Each wall is flat, endless, passes through zero and stands at right angles to its row. A trip goes straight from one point to another. List the walls that it crosses, first one first.

Walls:
(1): [-22 -17]
(2): [-50 -60]
(3): [ 25 -13]
(4): [29 12]
(5): [-20   1]
(6): [27 34]
(7): [ 35 -26]
Trips:
[27 -4] to [39 38] -> none
[-23 -52] to [-42 -11] -> 3, 7
[-16  32] to [-22   1] -> 1, 2, 6

Walls:
(1): [  8  26 -30 -31 -21 -23]
(2): [-19 -40  10   9 -18  -7]
(3): [ 24 -20   1 -19 -26 -14]
(4): [  9  -2  -7 -14 -25  -3]
Trips:
[ -1 -10   4  -9 -32   0] to [ 21  -4 -25  28  16   9] -> 1, 2, 4, 3
[ 10   8 -20 -16  -6   3] to [43  3 39  6  2 13] -> 1, 4
[-16  -9  45 -26  20  18] to [21  9 27  1 -2 23] -> 2, 3
[  2 -17 -16 -19 -26  -1] to [ -9  14  -6 -20  -4   3] -> 2, 3
[ 16  12  19 -12   2  20] to [19  1 15 18  0 -3] -> 4

Walls:
(1): [-13 -23   0 -46  43   1  -8  -5 -47   3 -41]
(2): [ -8  60  31  -1 -11  -2   7  37 -15  -4 -24]
(3): [ -1 -21 -19  17   4  -1 -28  16 -48  54 -10]
(4): [  7  10  10 -43  -2 -16   3  14 -14  -5  -2]
(5): [ 24 -14   1  20 -23  10   2  18  10  -8 -37]
(6): [ 17  17  -6  -5 -30  37   9 -10   0  -4  -3]
(7): [-11  -3  -2  16  27   6 -13  26 -19  32   2]
Trips:
[ 19  -7  -6  15 -16  11   4  -6 -20 -16  20] to [-10  -6  41  -3 -26   5   5  31  25  -8 -40] -> 3, 2, 4
[ 21   4  15  -6 -13  -8   1   9  42 -26   4] to [ 10 -34  25  34 -23 -18  32 -46   0  40  39] -> 2, 4, 5, 6, 3
[ 31  -3 -22  -9 -25  12 -18  22  -8 -13  27] to [-20 -21  16  -5  10  21 -34   8  13  27 -36] -> 7, 1, 4, 6
[-31 -19 -17  33 -11 -10 -43  25 -11  -9  11] to [-21  23   4 -12  51  37  46  -7 -13 -35  10] -> 5, 1, 2, 3, 6, 4, 7

Walls:
(1): [ 17 -37 -17 -10  23  -1  -9   0   9 -23   2  26 -24   5 -19 -10  20   0]
(2): [ -3 -13 -18  14 -41   3  10 -20  13  26  -1  14   1  -4  25 -26  32   0]
(3): [ 13  -6  10 -16  10  23   4   9  -7   0  -5 -16  16  -4  11  12   9  19]
(4): [-10  18  11 -18  10 -12  12  47   8 -13   3   2  -5  10 -34   1  -8   2]
(5): [  1 -44  20  13 -23  15  -1  29  -1 -19   9 -29 -33  -3 -10 -14 -37  -4]
(6): [  1  19  -4   0   9 -20  15   6  13  13  -6 -10   6  -7 -35 -22   9   8]
(7): [  3  24  19   1  -6  14 -38  10  -3   3  -6  -5  32  10   2 -37 -14 -32]
(8): [-14   3  24  10  20 -17 -32   7 -13 -11 -19 -60 -12  15   3  -4   5  -2]
Trips:
[  8  14   2 -13 -36  23  32 -12   2 -14  14 -11 -13  -2  36   6 -15  40] to [-12 -42  21   2 -25  10   3  -2 -30  19  19  -1 -32 -40 -16 -31 -34   0] -> 3, 1
[ 19  -5 -14 -44 -13  -2  11 -14  10  -6  10  26  10  -3  18 -18   4 -19] to [ 27  -8   1  11   4 -29  -6   0  -5  14  10  20  17  -9   9 -29   2 -12] -> 6
[ 16  -2   8  12   8  15 -24  -9 -48   2  10  -7  25 -17 -12  19  -7 -13] to [ 41 -11 -19  15 -16  -6 -33   7  21 -16 -12 -11  -7  -3  25   0 -10  -5] -> 5, 1, 2, 3
[ -1   4 -14  35  -6 -18  -2 -37  -2  -1  -8  21 -23 -15  -7 -21  28  -5] to [-34  31  -2 -20  -8  26  13   4  43 -18 -31 -11 -41 -10 -29 -16 -21   9] -> 4, 5, 8, 2, 1

Walls:
(1): [-23  18  39  -4  10   0  44  -9 -14  15  -8  30   8  18  -8  17  12   8
  31   3 -15 -40 -12 -12 -32 -25  22  -6 -13  22 -11 -29]
(2): [ 15  -9   7  14   7  35  28  19  -1 -41  -4 -19 -21 -41 -26 -15  20 -43
  35 -23  -1 -21  13  12  11 -23  29  -6 -14  26 -40 -38]
(3): [ 33   9  22   4  31   8 -21 -15  19   7  42  -5  -4  -5  38 -18  11  15
   8  -7   6  -5 -22   4 -10 -12  25 -44   3   7 -32  -5]
(4): [-13 -11 -42 -26  12 -25  -7  -6  14 -12  16  11  19  15  22  -5 -17  -8
 -14   3  -9  12   4 -21  17  23  14   3 -17  -9   3  -5]
(5): [-10 -27  -8  -4  20 -59  20   3  -6 -31   6 -35 -22  13  32   2   7 -21
  -2  32 -32  11 -20   3  24  -4 -22  -7 -11  -5  -7 -11]
(6): [-33   9  23   9 -30 -43 -14  12 -10  15  30  -7   9  15  31  15  -2  -6
 -10  42 -17  16 -26 -18  -4  13 -24  16  12  12  21 -20]
(7): [ 32  17  -6  -4  34   6 -32   6  20 -29   3  20   8  22  19 -11  50   2
  -1  17 -38  -9 -41 -12   0  -6 -19  14 -17 -39 -19 -10]
(8): [  1  21  -1  -3  32  13  26  13  -2 -18 -32 -24  11   6  18  55  -3   1
   8  11 -14 -59 -37 -10   0 -10 -23  37 -27 -41  14   2]
(9): [ 23 -17  26  -3  -8  -3  -8   3 -22   1 -20  -6   6 -21 -17 -30  18   9
 -22   1 -11  -2 -27 -18  36 -38   6 -18  -1  19 -19   9]
Trips:
[ 18  12 -25 -23 -18 -16   6  14 -11  15 -31   7  23 -14 -40  -2 -26  29
  20 -10 -45 -21   3  21  16 -31 -29  -9 -23 -15 -13  19] to [-23   2 -33  13 -12   8 -26 -14  -1   9   4  29 -18  -8  20  -1 -19  46
  22  22  14  22  29   6 -15  19   2 -23   6  21 -19  28] -> 7, 1, 8, 4, 9, 3
[-11 -13   7  28  15  28  15  -1   5 -11 -23 -16  -2  20  16 -27  -5  23
 -24  35 -14  -8 -12 -19  18   1 -11  10  -4 -20  12  15] to [-12   3  28   0   1 -24   4  -3 -12   7  14  13  25 -13  30  30  11  22
 -16  23  -1  11 -21   3 -27  31  23  -5 -20  29 -12 -10] -> 1, 3, 9, 8, 7
[  2  -6  33  -9 -13 -14  27 -26  -2  -7 -28   8 -12   7  22  -1 -15  25
  18   3  12  33  -3 -50  27  23 -19 -24   9   0  11 -24] to [ 18   4  19  16 -48 -16 -14   2  17  14  19  33  14   4   7  11 -22  14
   7   3  -7  13  32 -26 -58  16 -28  14 -22 -43 -12   9] -> 9, 5, 7, 1
[-31 -16  60   3   9   9   5   8   5 -10 -11   7  24 -10  29  20 -13  37
 -23   3   0  35 -14 -26  -2  -9 -43  22 -13  10  10   8] to [ 34  21 -15   7 -15 -16  14  -8   0   8 -10   0 -16  12  27 -15  17 -11
 -20  33  12   6  -4  11  28 -20   6 -13  34 -32  10  20] -> 1, 3, 8
[ 20  17 -31 -36 -31  17 -31   0  27   8  -3  16 -13  -5 -16  11 -22   6
 -18   2   4   0  30  13  23 -10   5  12   3   1  -5  33] to [ 12  -5  32 -17   7  27  21  -2 -48  -1   9  -6 -14  41   4  26  42 -29
  19 -20  38  18  10  21   1  18 -21 -19 -19 -18 -27 -15] -> 4, 2, 3, 1, 7, 8, 5

Walls:
(1): [ 22  20  -7  -8  22   6  -6  20  -2  14   4   9 -10 -35   9 -25 -18 -17
   6  -2   1 -21  13 -11  21 -22   0   9  17  39  15  -5  43  -6  47  14
   7  -4  17  17 -21  -8  -8   7 -26  20  20  -7]
(2): [ 60 -16   0  -8 -23  13   1 -12 -11  -7  -3   4  11   0  16   5   7  25
 -42 -11  -8   9 -14  32 -26 -15 -40   2  16  19   2  13  14  25   0  -1
 -13 -10 -17  40  -4  14  -1   2  -5  10  30  -2]
(3): [  0  -7  -6  -7 -10 -13   6 -30  16  23  -1 -13 -15 -12   6   8  -7 -12
  -1  -2  16   1 -16 -32  11 -17  -6 -17  -3  35 -21  38   5 -22  -9  -4
  31  -8  13  16   9   5  -9   1  21  23 -27   5]
(4): [-14  19  -1  18 -14  34  18  -5  -2  -8  -7  18 -10 -11  -5  -8   6  23
  14 -31   1  24 -11 -14  -4 -14 -16  -5  -3   4 -30  23  27   5 -14  14
  20 -10  -2  14  -2  25   0  -3 -12  -5  -9  16]
(5): [ 17 -27  37   0  -1  -8   1  -8  15  -1   9 -16 -39   6  10  16  -9 -12
 -20  25  24  21  14  33 -21  45  -3  -4 -16   9  25 -18  11  10 -28  10
   8  36  24  24  13   8 -36  18   2  -4   8  -3]
(6): [ 30 -36  -2   8  -8  -5  33   6   8  -7 -24   9  -5   6 -20  26  17   9
  13 -26   9 -25  10  -6  -2   5 -19  -7  -1  20  -4 -23   5 -27 -11  -8
 -11  -4 -11   3 -14  -4  -8 -28 -19  -9 -41 -21]
(7): [-16  10   3  19   5  10  17  14  -6  14   8   7 -31 -17  -3  17  14 -26
  26   1 -19   1   1   3  10 -23   3  -9  30   7  13 -13   6   3  21  -9
 -19 -13   0  18   5 -14 -21  -7   3   1   0  -4]
(8): [-17 -18   7  13  -1  16  10   8  15 -25  16  -5 -13  43  -9 -20 -21  13
  -6 -37 -21 -10 -28 -23 -21   4  10 -14  27   5   8  -9 -20   7  14  26
   4  12 -20   3  -5 -14 -12  -2 -16 -14   3   4]
(9): [  8  12   8 -23  13 -16  -6 -13   3  14   2  -5 -35 -24   4 -18  12  18
 -10   8 -11   3  -1 -24   2  18 -37  12   0  10 -18  -3  -9  -7 -10  53
  14  -4   0   6 -38   0   9  27   6   8  34 -20]
Trips:
[-22  17   6  14  -9  36 -21 -22  -2  -3  19 -11 -16  10 -24 -46 -10 -55
  11 -11  -4   2   1 -18   9  -3  36   5  -6 -18  15  18  19 -13   3  -6
  30  -8  32 -19  -5 -14 -11 -12  -9  33   7 -27] to [ -3  20 -33  19 -18  25 -17  -1  34  -6   1  19  16 -10   7   5  -5  -4
  13 -11  -2  -7  12  -4 -18 -20  16  -1  38   7 -20  14  15  -4  19  -9
  -2 -21   1  13  -2 -38   0  -4  17  18   6  17] -> 2
[ -1 -48  -5 -16 -19 -23   5  -4  22   5  31  20 -10 -13  -4  13   1   6
 -20   8  12  28  21  24  23  -5  -9 -30 -20  -2  -7   3  29  10 -36 -43
  -2  17   4 -14 -16  24 -16  21  30  17  14 -28] to [ 14   1 -12 -15  -1  -6 -14   6  26  12 -15   1  12  -3  36  14 -19   9
  -1  -5  -9   1 -12  -4  -3  -7  -1 -17 -19  21  26 -32 -36  -2  -4 -14
 -11   0 -22 -24  -1  -6  31 -10 -28 -17  25  11] -> 9, 3, 5, 8

Walls:
(1): [ 18  -9  -4   8 -13   8  35 -13 -12   2 -23  -9  -8  10  -2 -20 -22  -3
  -4  -2   4  12   3   7   6 -15   4  25  -3   9   3   2  -3  -5   6 -38
  19 -12  32 -34 -25   3   4  -3  13   7 -32  17]
(2): [  7  26  20  -4  15 -10   3  -8   0  23 -14   1  -2 -17   0  15  -1  -1
  12  12   0 -11 -17 -17  -2  -3   2 -30 -14   0 -25   1 -21  -8  17  14
   5 -21  35   5  -2 -10  -2 -13  20   3  -2  26]
(3): [  8 -23 -13  -6  19  -5  14   7  -4  -3 -10  -1  -7  11   5 -22  16  12
  51   4  44  11  -3   6  -7  -9 -20   8  26 -17   6  15  -5 -12   8  19
  -2  18  22  21 -22 -16  -3 -11  18 -29 -32 -20]
(4): [-23 -37 -14  -5  16  17  21  -7 -13 -22 -30 -16   3  -2  14 -20 -21 -19
  15  24  -3  -7   9  24  23  34  -7   8 -48  10  40  14 -24  16 -12   0
 -19   0   5  14 -15  16   4  -3   8 -11 -13 -16]
(5): [ -1  -3   7  30 -16  27  26 -24   6 -12   3   1 -11  -3 -10   8  20  15
   4 -22  -6 -23  -5  23 -13  -3   9  13  -3  12  21  18 -11 -44 -24   2
  16   5 -16  14 -26 -22  21  10  -3 -14  -1 -10]
(6): [ -4  18 -21  11   6  30   3 -27  16  29 -23   6   5  -9  26   5 -12  -4
 -10   1  -2   6 -13  -7  11 -38  11  16  -2 -12  21   9  24   0   3   6
  13 -15  14 -13   1 -14  15 -21  21  -2 -20  -7]
(7): [-15   1  10 -13  28   2   0  32  -3   2   4  30 -16  11   0  -4 -13   3
 -31   1 -29  13  13 -29  27  -3   6  -8  -7 -16  33   9  17  13 -11  -8
  -9  -5   1  38  -3  18   9  24  20 -23  -1  -9]
(8): [  4 -14 -45   7 -13 -10   7  13   7  -1   3 -11 -20 -15 -21   7 -23  13
  49  -8   3 -19 -19   3 -39  14  -4   9   4 -36  -9 -10   7 -24 -10   5
 -17 -31   2 -14 -13  -7  -6   4 -12  32  31  13]
(9): [ 16  -9  -1  27   2  23  11  -1  11  -4   4  15 -26  14  15  42  12  15
  24   4   2   9   2 -11  19  19   6  20  28  -6  27  10  12  10   0 -23
   7 -30  20   9  -3  29   8 -12   4  10  17  12]
Trips:
[-13  10  21   9  19  20  33  14   4  15   3  22  -6  10  21  -4 -17   3
   0 -21  11 -16  13  -2  -3 -40  26  25   4 -15  15  23 -11  12   5   8
 -18  13   5   3   7  -8  11  -3 -11  -9 -28 -12] to [ -9 -39  -3  -7  15   3  27  16  32  -4 -36   4  21 -35 -19  -3  12  18
 -22  -7  36  12   9  -4  12 -24  11  20  17   4  -1   2 -19  23  -7  18
  33   9   4  -8   4 -19  -2   8   2   8  23 -18] -> 9, 7
[  4  19 -11   5  -9  -6   9   3 -19   1   4 -15 -33  13  19  17  -4  16
  20  -8   0   7 -14   6  37  27  18  -4 -17  -7 -13   3  15 -12   5  19
 -21 -11  20  15  17 -11  13   7  17  33   4  -1] to [-11  -7 -18  -7  28  16  -3  24   7 -14   0  14   9  -1   5   7   5  -6
 -17 -14  10   2  33  -1  -9  21   3   3 -13 -27 -14 -15  -6   7 -42  -5
 -12  42 -19  29   6  20  29  -1 -15  12  24   2] -> 6, 2, 9
[ -3 -29 -19  23 -15 -17  22 -11 -44   3  33  -6  -7 -17   0  24  -2   3
 -35 -22 -11   8   0  17  10   5  -1 -10   9  12  21  -1 -10   9  30   4
  16  49   1  31   2  19   8 -15 -34  -3   6 -30] to [ -4  -2  -6 -17 -14  15 -23  16   4 -11 -31 -22  -4 -14 -15   3 -13 -24
   8  10   4 -13   2  16   7  -1 -20  23 -14 -15  29 -25 -34  11   0  16
  24   4  25  25 -32 -26  13 -14 -12  19   7  -9] -> 9, 7, 3, 8, 1, 6, 2

Walls:
(1): [ 17   8  -7 -20 -13   6  -5   9  -1  -1 -37   2 -10  19 -13   7 -14 -11
  22   0  27  26   3 -39   3 -10   9  10  -6  16  -9  14  17  -1  19  18
   1 -14 -32  26  19  21  10   8  14  10 -24  22]
(2): [-31   5  -7 -25  25   8 -11   5 -17 -30  29 -17  28  -4 -14   3   6  -6
   2  -4  21  24   8 -29  14 -32 -10 -13  13  -2 -11  -9   4 -22 -16 -11
  18   7  18  37 -12  -5  31 -28 -12  10  33 -19]
(3): [ -5   8  16  -2  20  -3  19  27 -50  -1  -2   3  -5  12 -27 -17   2  23
  -7 -16   1  -5  16  24  15 -18  -4 -14   4  23 -17   2  -8   8   9 -19
 -15  -5 -24 -22  -3  -4   0 -13  14   1 -18  -1]
(4): [ 19  16  -4  -8  17 -21   7 -26  12 -19  30  -5   1  -3   3  -9  -8   4
  32  -9 -27  -2  27  12  18   7   7 -21  -2  25  19 -16  -7 -21   6  -9
   7  25   5  24 -16  13   8 -25  23 -17  29   0]
(5): [-16 -13  35 -37 -15   6  -4 -15  23 -19  30   8   5 -17   2  11 -11  21
 -35  29   7  11   7  -4   4   7 -14   4 -11   3  14  26 -30  34   5  16
   3   7  21  12  19  -1  11  10 -10   5  -1  23]
(6): [ 45 -13  -2   8  16   3   2  13  -4 -33 -31  12   5 -15 -11  13   1  10
  23   6 -13   7  -5   1  15 -16   1  -3 -10  34  -4   4   0 -12   0  10
  38  -4 -11  10  16  14   7 -22 -15  13  16 -22]
(7): [ -1 -16   9 -17  38 -35  15  18   9  -5 -23  16   3 -23  11 -22 -12   9
  28 -26   0 -30  -1  15  16  -2 -14   1  19   0   1 -17  17  10 -11 -18
  -6  18  38 -32   3  17 -25  -4  35  31  -3  -2]
(8): [  1  10  22   0   8  15  12 -19   7  -7 -20 -10  12  33   2   0  20 -19
 -13 -14 -22 -28  23  33  29   4   3 -10  35  30 -15  13 -18  31  16 -16
  21  -7  -2 -14 -15 -29 -12 -14  -6 -30   8 -17]
(9): [ -3  -5  32 -34  -2 -37   4 -19 -32   5 -15   8  11  10  22 -11 -17 -18
  12 -11  12 -42  -6  -6  22  15  -1  34 -11  -6 -21 -16 -13 -27  -4   2
 -22 -36   7  21  14  14  -1 -14  -3 -48   0  -2]
Trips:
[ -3  24  -4 -10  -3  -1  19 -27   1  16  14  17  11 -16  -4 -15  16  -2
 -18  -9  -2   6  10  15   5   3  24  13  27 -24 -11 -16 -19  10 -22   6
 -12   4  18   5   6  10  -5 -33  -4 -14   8 -17] to [  1   9  19   9  25 -17 -10 -20 -14  11 -24  30 -22  23  -8  -2  -9  48
  16   1 -24 -53   5 -20 -12  23 -24 -29  -8 -18 -18  10  11  15  10  -5
  -3   0  11 -22 -20  21 -26  -1  29 -28  -8 -20] -> 3, 5, 2
[ -5 -24 -13  13   7 -28 -10  17 -10 -14  29  16 -12  18 -10  -1  17  -6
   1  -7 -60   1 -27 -13  12  36 -35 -26  12 -24 -32   9 -27  15 -34 -23
 -41 -29  -5   2 -25  14 -14   4  -9   3 -20  -4] to [ 10 -18  -2  11  15 -17   4 -34 -16 -13  -1   2  14   9 -15  12  -3 -32
   5 -19  32  -1  20  14  39  48 -25  -2  12  12   5   1 -17  -1  11  25
   0   9  15 -22 -22  14   1  22   4  22  -9   4] -> 4, 5
[  9 -33   6 -10  10 -22   0 -25  14  28 -39  -8  22  -1  15   2 -20 -18
  -8 -15  23   3 -15   8 -13  16   9 -12   9  11  19   9  18  -5  -6  -6
   4   0  24   9  -9  12   2   4 -39  33  29 -14] to [ -2  42 -12 -30   9  11  -4  17   8  11  17  19 -15   8  14  13 -42 -10
   6   0 -12   6 -11 -26  30   8 -35  -7   5 -23  15  11  18 -11   0  15
   7  10  21  13  -8 -10  39  -3 -49 -19   5  -6] -> 5, 4, 1, 7, 6
[  7  -6   3  15   3   7   0   2  -6 -18  17 -25 -38  12  12  -1 -24  15
  -5   3 -30 -11  23 -24  -2  35  17   8  -3  -7   9 -38  24  -1 -17  -5
  12   9  -4  16 -15 -16  -6   3  -7  10 -11  -8] to [-14   6   9 -28  -8   2 -24  10 -30  30  17 -12  23   2  33   4 -17  13
   1   0 -13 -10  -4  19   0 -27  14 -32 -19  -7   5 -29 -18 -29 -18  -9
 -15   1  10   2  -7 -18 -25 -22   9   7  -4  36] -> 2, 9, 7, 3
[-21  -3 -15  33 -11  -2 -10 -25  15  30 -12  10   7  17  34 -10  -3   2
 -19  -8  13   1 -20  20  32  -7  -8 -21  25 -26 -29 -14  -5  28   8  -6
   2  10 -17  28  26  13  15  -5  11  27 -18   1] to [ -5 -27 -20  -8 -13  45   7 -26   1  -7  10  18  -3   3 -24  -4  11  25
 -11  34  -6   4  22 -17 -15   3 -12   4 -10   4 -15  60  20   0  19  -8
  -6  53  -8 -10   8  20 -16   0  16  21   6   7] -> 5, 7, 8, 6
